Each row is a point. Each copy is the shape, with its points in the same order, turned, moved and blurred by noise. Is it also mirrored, or only turned?

Shape:
1.5 4.3 0.5
-1.6 3.5 2.7
-0.9 2.2 -1.9
-3.3 -4.0 1.8
6.0 0.9 1.9
-2.0 -3.2 2.8
-0.1 -3.1 -3.1
4.6 -7.0 -2.6
0.3 -6.4 -3.6
Copy 1, 9 rows:
2.9 2.6 0.6
0.4 3.2 2.7
0.4 1.8 -2.3
-5.0 -2.7 1.3
5.5 -2.9 1.8
-3.3 -2.1 2.4
-1.7 -3.1 -3.6
0.9 -9.1 -3.2
-3.0 -6.1 -4.1
Copy 1 is: only turned
Copy 2 (9 x 3):
5.8 -0.9 1.4
3.7 1.4 4.6
3.9 2.2 -0.8
-3.5 2.9 2.2
3.4 -5.7 0.3
-3.0 0.8 3.0
-0.8 0.8 -2.7
-4.1 -4.5 -4.6
-3.7 0.3 -4.5
Copy 2 is: only turned

Shape (9 x 6):
-1.2 -5.1 6.0 5.1 0.8 -1.3
-0.2 1.5 -7.6 -1.9 4.7 -2.4
-2.2 2.9 -0.2 -1.9 -5.9 -2.0
0.7 -0.2 -3.6 -5.2 4.8 -0.5
-4.6 -1.9 2.4 3.6 -2.3 3.3
0.5 -1.3 0.7 6.9 2.4 3.2
-4.6 1.7 3.7 2.4 0.9 1.1
2.0 3.8 -1.9 -3.9 2.1 0.5
-0.5 2.9 -2.1 -2.8 1.6 -5.8
Copy 1 (9 x 6):
-4.3 4.7 4.1 7.3 -0.9 -2.3
0.3 -4.9 -6.2 0.5 4.1 -1.4
0.7 2.1 -4.7 0.8 -5.7 2.5
0.4 -3.6 -2.4 -2.1 3.0 -2.7
-2.9 6.3 0.8 2.9 0.2 3.5
0.8 3.3 2.7 6.3 4.2 2.0
-0.6 7.1 -1.8 2.5 0.7 -0.9
4.2 -1.7 -2.3 -1.0 0.2 -2.1
0.7 -1.5 -6.6 1.5 -1.2 -4.1
Copy 1 is: only turned
Copy 2, 9 rows:
0.9 -7.7 1.0 5.5 2.4 5.2
0.4 2.6 -1.6 -7.5 1.7 3.1
-0.7 -2.5 4.7 -1.4 -3.0 -3.3
-1.7 -1.5 -4.4 -6.8 1.5 1.4
-2.8 -3.3 1.8 5.0 -3.1 3.6
0.5 0.2 -2.0 5.7 1.5 4.9
-4.8 -2.6 2.6 3.3 1.5 2.5
-1.9 0.2 -2.6 -3.9 1.8 -2.7
0.2 -1.6 2.4 -6.4 3.3 -0.4
Copy 2 is: mirrored
Copy 3, 9 rows:
-7.9 2.0 -2.9 3.5 -4.4 1.3
3.9 -4.7 -0.1 1.4 5.3 -1.2
3.6 1.1 3.6 5.9 -4.9 -3.6
1.3 -3.5 3.7 -0.8 3.3 0.7
-0.6 2.6 -2.0 4.6 -6.2 4.7
-1.8 3.8 -5.5 0.9 -0.8 2.8
-1.4 4.4 0.7 6.4 -1.6 3.1
3.0 1.3 3.9 -0.4 2.2 -1.8
0.8 -2.4 2.9 4.7 2.6 -4.6
Copy 3 is: mirrored
Copy 4 (9 x 6):
0.1 3.6 1.1 -6.1 1.9 5.8
0.9 1.2 -4.9 4.1 -1.2 -5.9
-0.8 -0.2 6.8 1.3 -3.8 -2.1
0.3 -3.8 -4.8 0.8 -0.8 -4.6
-1.4 0.6 3.5 0.9 -0.1 6.5
1.3 2.9 -0.1 1.1 5.2 4.8
-5.1 1.2 2.0 0.0 1.7 3.1
0.2 -3.6 0.8 2.1 1.5 -5.5
-1.0 1.2 -0.2 -0.4 -1.4 -7.2
Copy 4 is: mirrored

Shape (12 x 8):
5.5 -0.2 3.8 2.2 0.7 -2.0 -2.9 2.7
-0.1 -1.4 -0.2 3.4 0.9 -2.3 0.9 1.1
-2.7 -1.4 5.3 4.0 -6.9 -2.2 -2.8 -1.4
4.9 5.6 -2.0 5.4 -5.7 5.2 -1.5 0.5
4.3 2.0 -4.0 -3.5 0.4 -3.9 5.2 2.0
-2.8 0.3 -1.5 5.5 1.6 -3.6 -0.4 3.5
5.4 -1.8 -3.0 0.9 -1.4 4.0 -1.2 2.4
2.2 -2.1 3.9 -3.2 1.2 2.5 -2.5 5.0
1.6 0.1 1.4 -2.8 -3.7 -3.6 -2.3 3.4
-2.0 4.3 2.3 2.9 -0.1 -3.3 1.4 2.3
-0.4 2.4 -3.8 4.9 -2.1 3.8 -3.9 -4.1
0.0 3.8 3.3 -0.7 2.4 -2.6 4.6 5.4
Copy 1, 12 rows:
1.9 -0.9 1.1 -0.7 0.4 -7.4 0.7 4.2
0.3 -1.0 -3.1 -1.7 4.0 -2.1 2.4 2.8
-5.1 -3.9 -0.8 4.3 -2.7 -3.7 6.3 0.6
3.2 5.0 -2.8 4.4 -4.9 -2.1 5.2 8.2
6.4 -0.3 -5.2 -5.9 -1.3 0.4 -0.4 0.2
-2.0 -0.4 -5.0 -2.4 4.5 -3.1 4.4 4.6
3.2 1.6 -2.6 2.3 -1.3 -1.8 -2.7 7.6
-1.0 -0.3 4.6 -2.6 0.3 -2.6 -2.9 5.1
-1.0 -3.3 -1.2 -3.7 -3.9 -4.0 1.0 2.6
-0.8 0.8 -1.3 -3.5 1.2 -2.9 6.5 1.5
-2.4 6.4 -6.5 5.1 -1.7 -2.8 2.5 4.5
2.2 0.6 2.5 -7.2 2.3 -0.2 3.9 1.3
Copy 1 is: only turned
Copy 2, 12 rows:
5.4 1.4 -1.7 -0.9 -3.2 1.1 3.5 5.2
1.8 0.9 -2.4 2.3 -0.2 -1.5 -0.1 2.6
1.1 5.1 6.1 -1.3 -4.7 -2.2 -2.0 0.8
3.4 10.9 -1.6 1.6 0.7 5.7 2.9 -2.1
3.0 -0.5 -9.9 -3.5 2.5 -0.5 -0.6 -0.4
0.0 3.3 -3.0 4.4 -0.6 -3.9 -1.3 3.4
2.6 2.4 -4.7 2.0 -1.9 6.6 0.6 -0.2
-0.1 0.1 -2.4 -2.6 -3.4 5.6 2.0 7.4
1.3 2.4 -4.6 -4.5 -5.8 0.2 -1.0 2.5
0.6 5.0 -1.2 -1.8 1.2 -3.8 0.1 4.1
-0.8 6.4 -1.0 4.2 -2.1 2.0 4.2 -4.3
0.6 2.8 -4.6 -3.6 4.0 -1.5 0.3 7.0
Copy 2 is: mirrored
Copy 3 (12 x 8):
4.7 -0.5 0.0 3.0 2.9 -1.9 1.1 1.6
-1.4 -2.2 -1.3 4.1 0.4 1.3 1.7 -1.1
1.2 0.4 4.9 1.9 -0.1 7.2 4.8 2.2
0.9 8.6 -3.2 3.3 -3.7 -0.4 2.7 5.5
-1.8 0.0 -3.2 0.7 -2.0 -6.4 3.7 -6.4
-4.1 -3.0 0.7 7.0 -0.7 0.1 0.2 0.7
2.2 0.1 -6.3 0.3 -2.9 -2.0 2.4 3.3
1.6 -3.5 -1.5 -2.7 3.6 -3.3 3.3 4.1
1.8 -1.6 3.2 -0.9 -1.6 -3.0 4.1 -0.2
-4.0 1.3 3.1 4.6 2.0 -1.1 2.8 -0.4
-1.9 4.5 -3.0 1.3 -4.7 4.2 -2.2 3.5
-4.5 -0.1 0.9 3.0 5.0 -5.4 4.7 -1.7
Copy 3 is: only turned

Shape:
2.0 -1.3 2.8 -8.5 1.4 5.8 -3.1 2.5 -0.4 2.6 -5.3
0.9 -4.0 0.0 1.3 -0.2 0.1 0.8 -2.6 0.0 -0.8 3.9
-3.1 1.2 5.9 3.5 -0.1 -4.6 -0.7 1.6 -5.2 -1.6 3.1
3.4 -0.2 6.1 1.3 3.2 5.7 -0.2 -1.5 1.2 2.0 -3.4
0.5 3.6 4.4 1.9 -5.5 -0.9 -4.1 -1.1 2.7 0.4 -4.8
-1.8 -3.4 3.3 -3.5 -2.3 2.9 -0.9 5.8 4.3 -7.7 -3.0
2.7 0.0 -1.6 -5.7 2.8 -0.9 -6.8 2.8 -1.1 3.3 0.3
3.1 0.3 -3.4 1.3 4.7 -2.4 -3.8 3.9 1.2 -4.5 -2.4
-2.5 -2.8 2.9 -2.3 -0.1 -0.3 2.2 0.1 2.0 -1.0 -1.0
3.5 -0.9 -3.6 3.7 -4.4 -1.2 2.4 -0.3 -4.6 -1.5 1.8
1.5 5.1 0.5 2.7 1.6 -2.8 -4.9 -3.0 -2.6 1.9 2.6
6.8 7.9 0.5 2.8 -3.9 -2.9 -0.4 -3.1 -2.2 0.0 5.2
-2.0 -0.3 1.0 2.0 -4.9 1.5 -3.0 -5.1 -2.3 -6.0 1.0
-0.8 8.0 -1.9 -1.0 1.5 0.8 -3.1 -3.4 -1.1 2.4 -0.7
4.4 1.2 0.8 0.8 -1.0 -6.3 2.0 -5.2 -5.3 -2.0 2.7
Copy 1:
-2.2 0.8 1.1 0.3 -2.3 0.4 -1.0 3.4 6.8 7.7 -5.1
2.7 -1.4 -2.6 -5.7 -0.4 1.9 0.0 -1.4 0.5 -1.0 2.5
2.9 -2.0 6.7 -2.8 5.2 -0.3 -2.8 -1.6 -1.8 -4.0 -1.3
3.8 0.0 2.5 0.9 -3.0 5.5 -3.4 -1.8 2.7 6.0 0.9
-1.4 -2.1 -1.0 4.6 3.2 6.0 -6.4 1.6 0.3 0.6 -0.3
-3.9 1.2 -0.8 1.9 3.9 3.0 6.1 -2.5 4.8 2.9 -1.4
3.4 -4.1 0.0 -0.3 -2.7 -2.9 -0.4 6.3 3.7 3.1 -4.7
5.5 -1.2 -3.0 4.7 0.9 -0.5 4.4 0.1 -0.3 -0.3 -3.5
-2.5 -1.0 -1.2 -2.6 1.0 -0.3 -1.4 -3.4 3.2 2.2 -0.5
1.9 3.2 -2.3 -3.9 1.3 1.4 -0.6 3.6 -6.3 -2.3 2.6
6.7 -4.9 0.6 0.0 2.7 0.3 -5.5 4.5 -1.4 -1.2 0.6
6.2 1.5 0.4 1.2 4.0 1.8 -5.6 7.7 -1.9 -4.6 6.3
1.7 0.2 -3.1 -4.9 8.3 6.0 -3.2 0.1 -1.7 1.1 -0.9
4.8 -3.2 -1.2 1.5 3.0 -1.8 -6.0 4.9 -1.0 5.1 1.2
6.4 3.2 -0.1 -2.8 2.4 -1.2 -5.4 1.7 -0.5 -5.8 1.3
Copy 1 is: only turned
Copy 2, 15 rows:
8.7 -0.9 -8.2 -5.2 1.1 0.1 -3.6 -2.1 -1.4 3.4 -2.3
0.3 -1.6 2.7 1.4 -2.7 0.6 0.9 -0.1 3.0 0.0 -1.0
-0.9 0.7 5.0 3.6 0.3 -0.4 0.0 1.5 -6.0 3.2 1.3
3.9 1.3 -1.4 -2.0 1.2 0.2 -6.3 -7.9 1.2 2.5 -2.8
-2.7 6.0 -4.5 -1.1 -2.8 -5.5 -2.3 -2.6 -2.7 4.9 -0.4
1.1 1.5 -5.5 -1.9 0.9 -0.2 -2.9 1.9 -4.0 -6.7 -7.5
4.5 -1.1 -5.3 -3.5 1.8 0.1 -3.5 4.7 1.2 5.6 2.8
-3.5 0.7 -3.6 1.6 6.5 3.3 -4.3 3.8 1.5 -0.2 0.0
2.5 -0.7 -0.6 -0.5 0.5 -3.1 2.2 -1.9 -0.4 -1.5 -4.6
-0.8 3.6 -1.3 3.4 -2.5 4.8 3.9 -1.0 2.0 0.0 3.8
-3.1 -0.3 2.2 -0.8 -0.3 0.0 -0.7 0.5 0.0 8.1 4.7
-3.6 8.7 3.6 -2.7 -2.4 1.8 2.2 -0.2 1.4 6.8 5.3
-5.3 -0.7 -1.4 1.3 -5.4 2.6 2.0 -0.9 -2.9 3.9 -3.5
-2.7 -0.7 -2.2 -5.6 2.8 -0.1 0.5 -2.2 0.3 7.1 4.6
-0.6 4.4 4.0 3.8 -0.4 2.0 4.9 1.1 2.9 7.7 0.4
Copy 2 is: mirrored
Copy 3, 15 rows:
-1.6 3.3 -4.7 -7.9 -0.9 5.8 -0.1 -0.7 -5.6 -1.9 -4.9
-1.8 -1.7 2.1 0.8 2.8 1.7 4.4 -1.1 -2.3 2.0 3.4
-2.7 1.1 8.8 1.2 -4.3 -2.1 4.1 -0.2 -1.8 -3.5 1.0
0.5 -4.0 -1.3 -1.5 -0.8 2.9 -2.0 -3.0 -6.3 -3.8 -1.7
-3.9 -3.1 1.2 -3.5 -1.0 -2.3 -3.5 -0.8 3.4 -3.4 -2.4
-0.9 -2.9 0.8 -3.9 2.0 6.3 3.9 7.0 1.2 -2.0 -5.8
-3.5 7.6 2.5 -6.2 3.2 1.7 -1.5 -1.4 -4.4 0.1 -1.2
0.0 1.6 5.3 -0.4 6.3 -1.5 -1.0 4.7 -4.3 0.0 -4.3
-0.3 -1.2 -0.6 -1.9 -1.2 1.8 3.5 3.7 -1.8 -1.1 1.6
1.2 -1.0 5.4 1.2 0.0 -3.2 3.3 -3.7 0.1 6.5 -0.8
-3.5 3.9 4.5 1.1 2.1 -4.0 -1.7 -4.8 -1.5 -2.5 1.4
2.1 0.9 6.2 -0.8 2.4 -5.7 0.9 -9.0 2.9 -1.2 0.7
-6.0 -3.6 1.8 2.4 1.2 -1.2 5.9 -2.1 2.3 -0.6 -3.1
-2.2 6.0 -1.8 1.3 1.4 -4.1 -2.0 -4.4 0.0 -2.8 -1.2
0.5 -0.3 5.0 -2.0 1.2 -7.6 5.3 -4.0 -2.2 1.2 3.5
Copy 3 is: mirrored
Copy 4:
2.1 -0.7 6.0 -9.3 -3.7 0.4 -4.4 -0.6 -1.5 3.4 2.0
-1.0 -0.8 1.3 1.3 -0.7 1.0 5.5 0.2 2.4 -1.1 1.9
-2.6 6.7 2.1 5.9 -2.0 -0.9 1.4 -2.6 5.8 2.9 2.1
2.8 -4.0 4.8 -0.3 0.2 1.2 -5.1 -0.5 3.2 3.0 0.7
6.1 1.7 3.5 1.4 -5.1 -3.6 -0.6 -1.9 4.1 2.8 -5.1
0.2 3.7 11.0 -2.9 -7.6 -0.6 0.0 2.5 1.2 -4.5 -1.3
3.5 4.6 -1.3 -7.3 -2.8 2.6 -0.2 -2.5 1.8 0.9 3.2
5.0 6.4 0.8 0.1 -1.6 3.1 -1.7 -0.4 0.3 -6.9 1.1
-1.1 -0.2 5.2 -0.9 -3.2 -3.7 1.2 1.3 3.3 -1.2 1.6
1.5 4.3 0.3 3.4 2.3 1.0 6.8 3.3 -1.4 1.6 -2.5
2.4 3.2 -4.3 2.1 0.6 0.6 0.4 -6.3 3.9 1.2 -1.2
4.2 5.2 -0.4 2.0 6.1 -0.5 5.5 -5.4 4.6 3.2 -4.7
-1.2 0.5 3.4 4.4 -4.2 -0.4 4.9 -4.5 -0.9 0.2 -3.9
1.1 2.1 -3.7 -2.8 1.5 -1.6 -2.7 -5.1 1.9 1.4 -3.9
2.4 3.9 0.3 4.5 4.4 -2.8 6.3 -4.2 1.1 1.0 2.6
Copy 4 is: only turned

Shape:
1.5 -2.1 0.0 -4.6 1.4 2.1 2.5 -2.5 0.2 -0.1 1.3 -6.4
2.5 -4.3 -2.3 -3.4 0.7 -5.2 -1.9 0.4 -2.4 -2.6 -3.8 0.7
1.2 -0.8 0.6 -3.4 -0.7 -2.0 -1.0 4.1 5.9 -4.7 2.2 -3.6
-4.8 0.0 0.5 -2.7 3.9 5.5 -5.1 -12.7 7.4 -2.0 -0.6 -0.7
-3.1 1.8 -0.5 -0.7 6.2 -3.3 10.2 -0.6 -2.0 -3.1 -1.2 1.2
-0.3 1.4 -11.7 -0.7 2.7 -2.6 1.5 3.0 -0.7 -3.0 0.3 -4.9
-0.7 1.0 0.7 -1.1 -0.7 -1.2 -4.1 0.9 1.6 -1.3 -3.2 -1.7
1.8 0.7 -1.2 -4.2 1.2 -5.9 0.2 -0.8 4.2 1.3 -3.7 0.4
-16.5 0.4 -0.3 3.4 3.4 -4.0 1.1 0.2 3.7 0.5 1.3 1.4
1.9 -2.1 0.9 -0.4 -1.2 3.0 -1.1 2.9 2.6 0.6 -5.0 1.4
0.0 -3.1 -0.2 4.9 -0.9 -5.1 11.7 -0.5 -1.8 -1.1 -3.1 0.4
-0.5 -0.6 -0.8 2.5 -0.7 -3.7 -3.7 3.5 1.3 -1.6 -4.0 -0.5
-0.3 0.9 0.1 -2.5 -1.8 -2.1 4.8 0.0 -2.4 -1.0 2.0 -0.5
2.4 0.6 1.0 -1.5 -0.3 -5.1 -4.3 3.7 1.9 -0.5 -3.8 -7.0
2.1 1.0 0.4 -2.6 1.8 -5.2 -1.5 -2.8 -0.9 -1.0 2.2 0.4
1.1 -1.0 -2.6 1.1 4.0 -4.9 -2.4 3.6 2.6 0.5 -0.2 -1.1
Copy 1, 16 rows:
-0.2 -5.7 -4.3 0.5 0.9 0.6 3.8 5.4 -2.7 -1.7 0.4 -4.4
1.1 -5.9 2.0 2.0 3.1 -2.6 -4.3 -1.5 -1.1 -3.5 -1.3 -1.5
0.2 -3.4 0.0 -0.5 -5.8 -3.1 -1.3 5.0 0.5 -2.6 3.4 -3.3
12.2 -3.2 -9.2 1.2 -5.5 3.2 3.2 1.2 -1.1 0.6 -7.4 -0.4
-7.9 -0.2 -3.7 1.4 -0.1 -2.1 3.0 0.8 -3.4 -4.4 -5.8 4.8
-1.9 2.4 -2.3 8.2 0.3 -3.9 0.0 -0.2 -3.1 -7.5 1.2 -6.5
4.0 -1.4 2.1 0.3 -0.9 -1.3 -1.8 1.7 -3.1 0.3 -0.8 -1.6
1.3 -4.3 0.6 2.1 -1.0 -7.5 1.2 -0.7 -0.6 0.9 -1.2 -0.3
-4.0 5.7 -0.8 4.9 -8.9 4.7 -1.4 -1.6 2.5 4.5 -8.1 1.2
4.1 -0.2 4.3 -3.1 1.8 -1.0 1.5 3.0 0.6 -2.0 -1.1 -1.7
-7.7 -1.9 3.3 2.2 2.0 1.9 5.4 -2.7 -2.4 -3.9 0.3 6.3
2.4 0.8 5.2 2.1 -0.5 -1.7 -2.8 0.5 -0.9 -1.3 1.1 0.2
-4.8 -2.7 -2.2 -2.1 0.3 -0.7 0.7 -1.2 -3.2 -1.6 0.4 -1.3
2.6 -3.6 4.8 3.7 -0.7 -4.9 -2.8 4.6 -4.1 1.3 2.8 -2.8
0.0 -3.4 -4.8 0.6 0.5 -3.4 -3.0 -0.6 -1.9 -0.2 1.2 1.4
1.1 0.8 0.7 4.7 0.3 -4.3 -2.4 2.3 2.5 -1.6 1.2 -0.7
Copy 1 is: mirrored
Copy 2 (16 x 12):
1.5 4.1 -2.2 0.4 1.9 1.9 1.0 -3.6 -5.3 4.3 1.8 -3.6
2.5 4.8 -0.7 -1.0 4.2 -1.0 1.1 3.9 -2.4 -5.6 1.1 -4.0
6.0 2.1 -1.8 -2.1 -2.2 2.3 4.6 0.3 0.5 0.8 2.6 1.2
-6.0 2.7 -8.8 0.8 -3.2 1.6 -2.6 -4.4 6.3 3.7 2.5 -10.1
-4.4 8.7 6.7 2.9 -0.6 0.8 2.7 -1.7 -2.3 -0.6 -5.2 -0.4
-0.1 4.2 -3.5 6.0 0.8 5.0 6.2 6.7 -5.5 -0.3 -2.6 0.6
1.1 -0.5 -1.4 -1.9 -1.6 1.2 -1.2 2.8 -1.0 -1.6 1.7 -3.0
2.0 3.8 -1.4 -3.4 0.2 -2.7 1.0 3.4 -0.1 0.2 -4.0 -3.5
-13.5 2.0 4.6 -1.1 -3.5 1.1 4.8 4.8 5.3 2.8 3.1 0.8
-0.3 -0.3 -3.5 -5.0 0.0 0.8 -2.1 -1.4 -3.3 -4.6 -0.4 0.0
-4.0 3.0 7.2 -0.8 0.8 -1.8 7.9 -3.1 -6.6 -4.6 -4.9 -3.1
0.3 -2.4 0.2 -1.9 -0.3 1.4 1.3 4.7 -0.9 -5.0 0.7 -1.2
0.1 4.4 2.6 1.8 -1.8 -3.1 2.4 -0.9 -5.4 0.1 1.0 -0.6
5.8 -2.5 0.6 -3.2 0.8 3.2 0.6 5.1 -2.3 0.6 0.5 -3.2
2.5 2.7 0.4 3.6 1.4 -3.9 0.2 1.5 0.4 0.2 0.6 -3.9
0.8 -0.6 -0.9 0.3 3.6 0.9 2.8 4.3 1.1 -0.8 -2.0 0.9
Copy 2 is: only turned
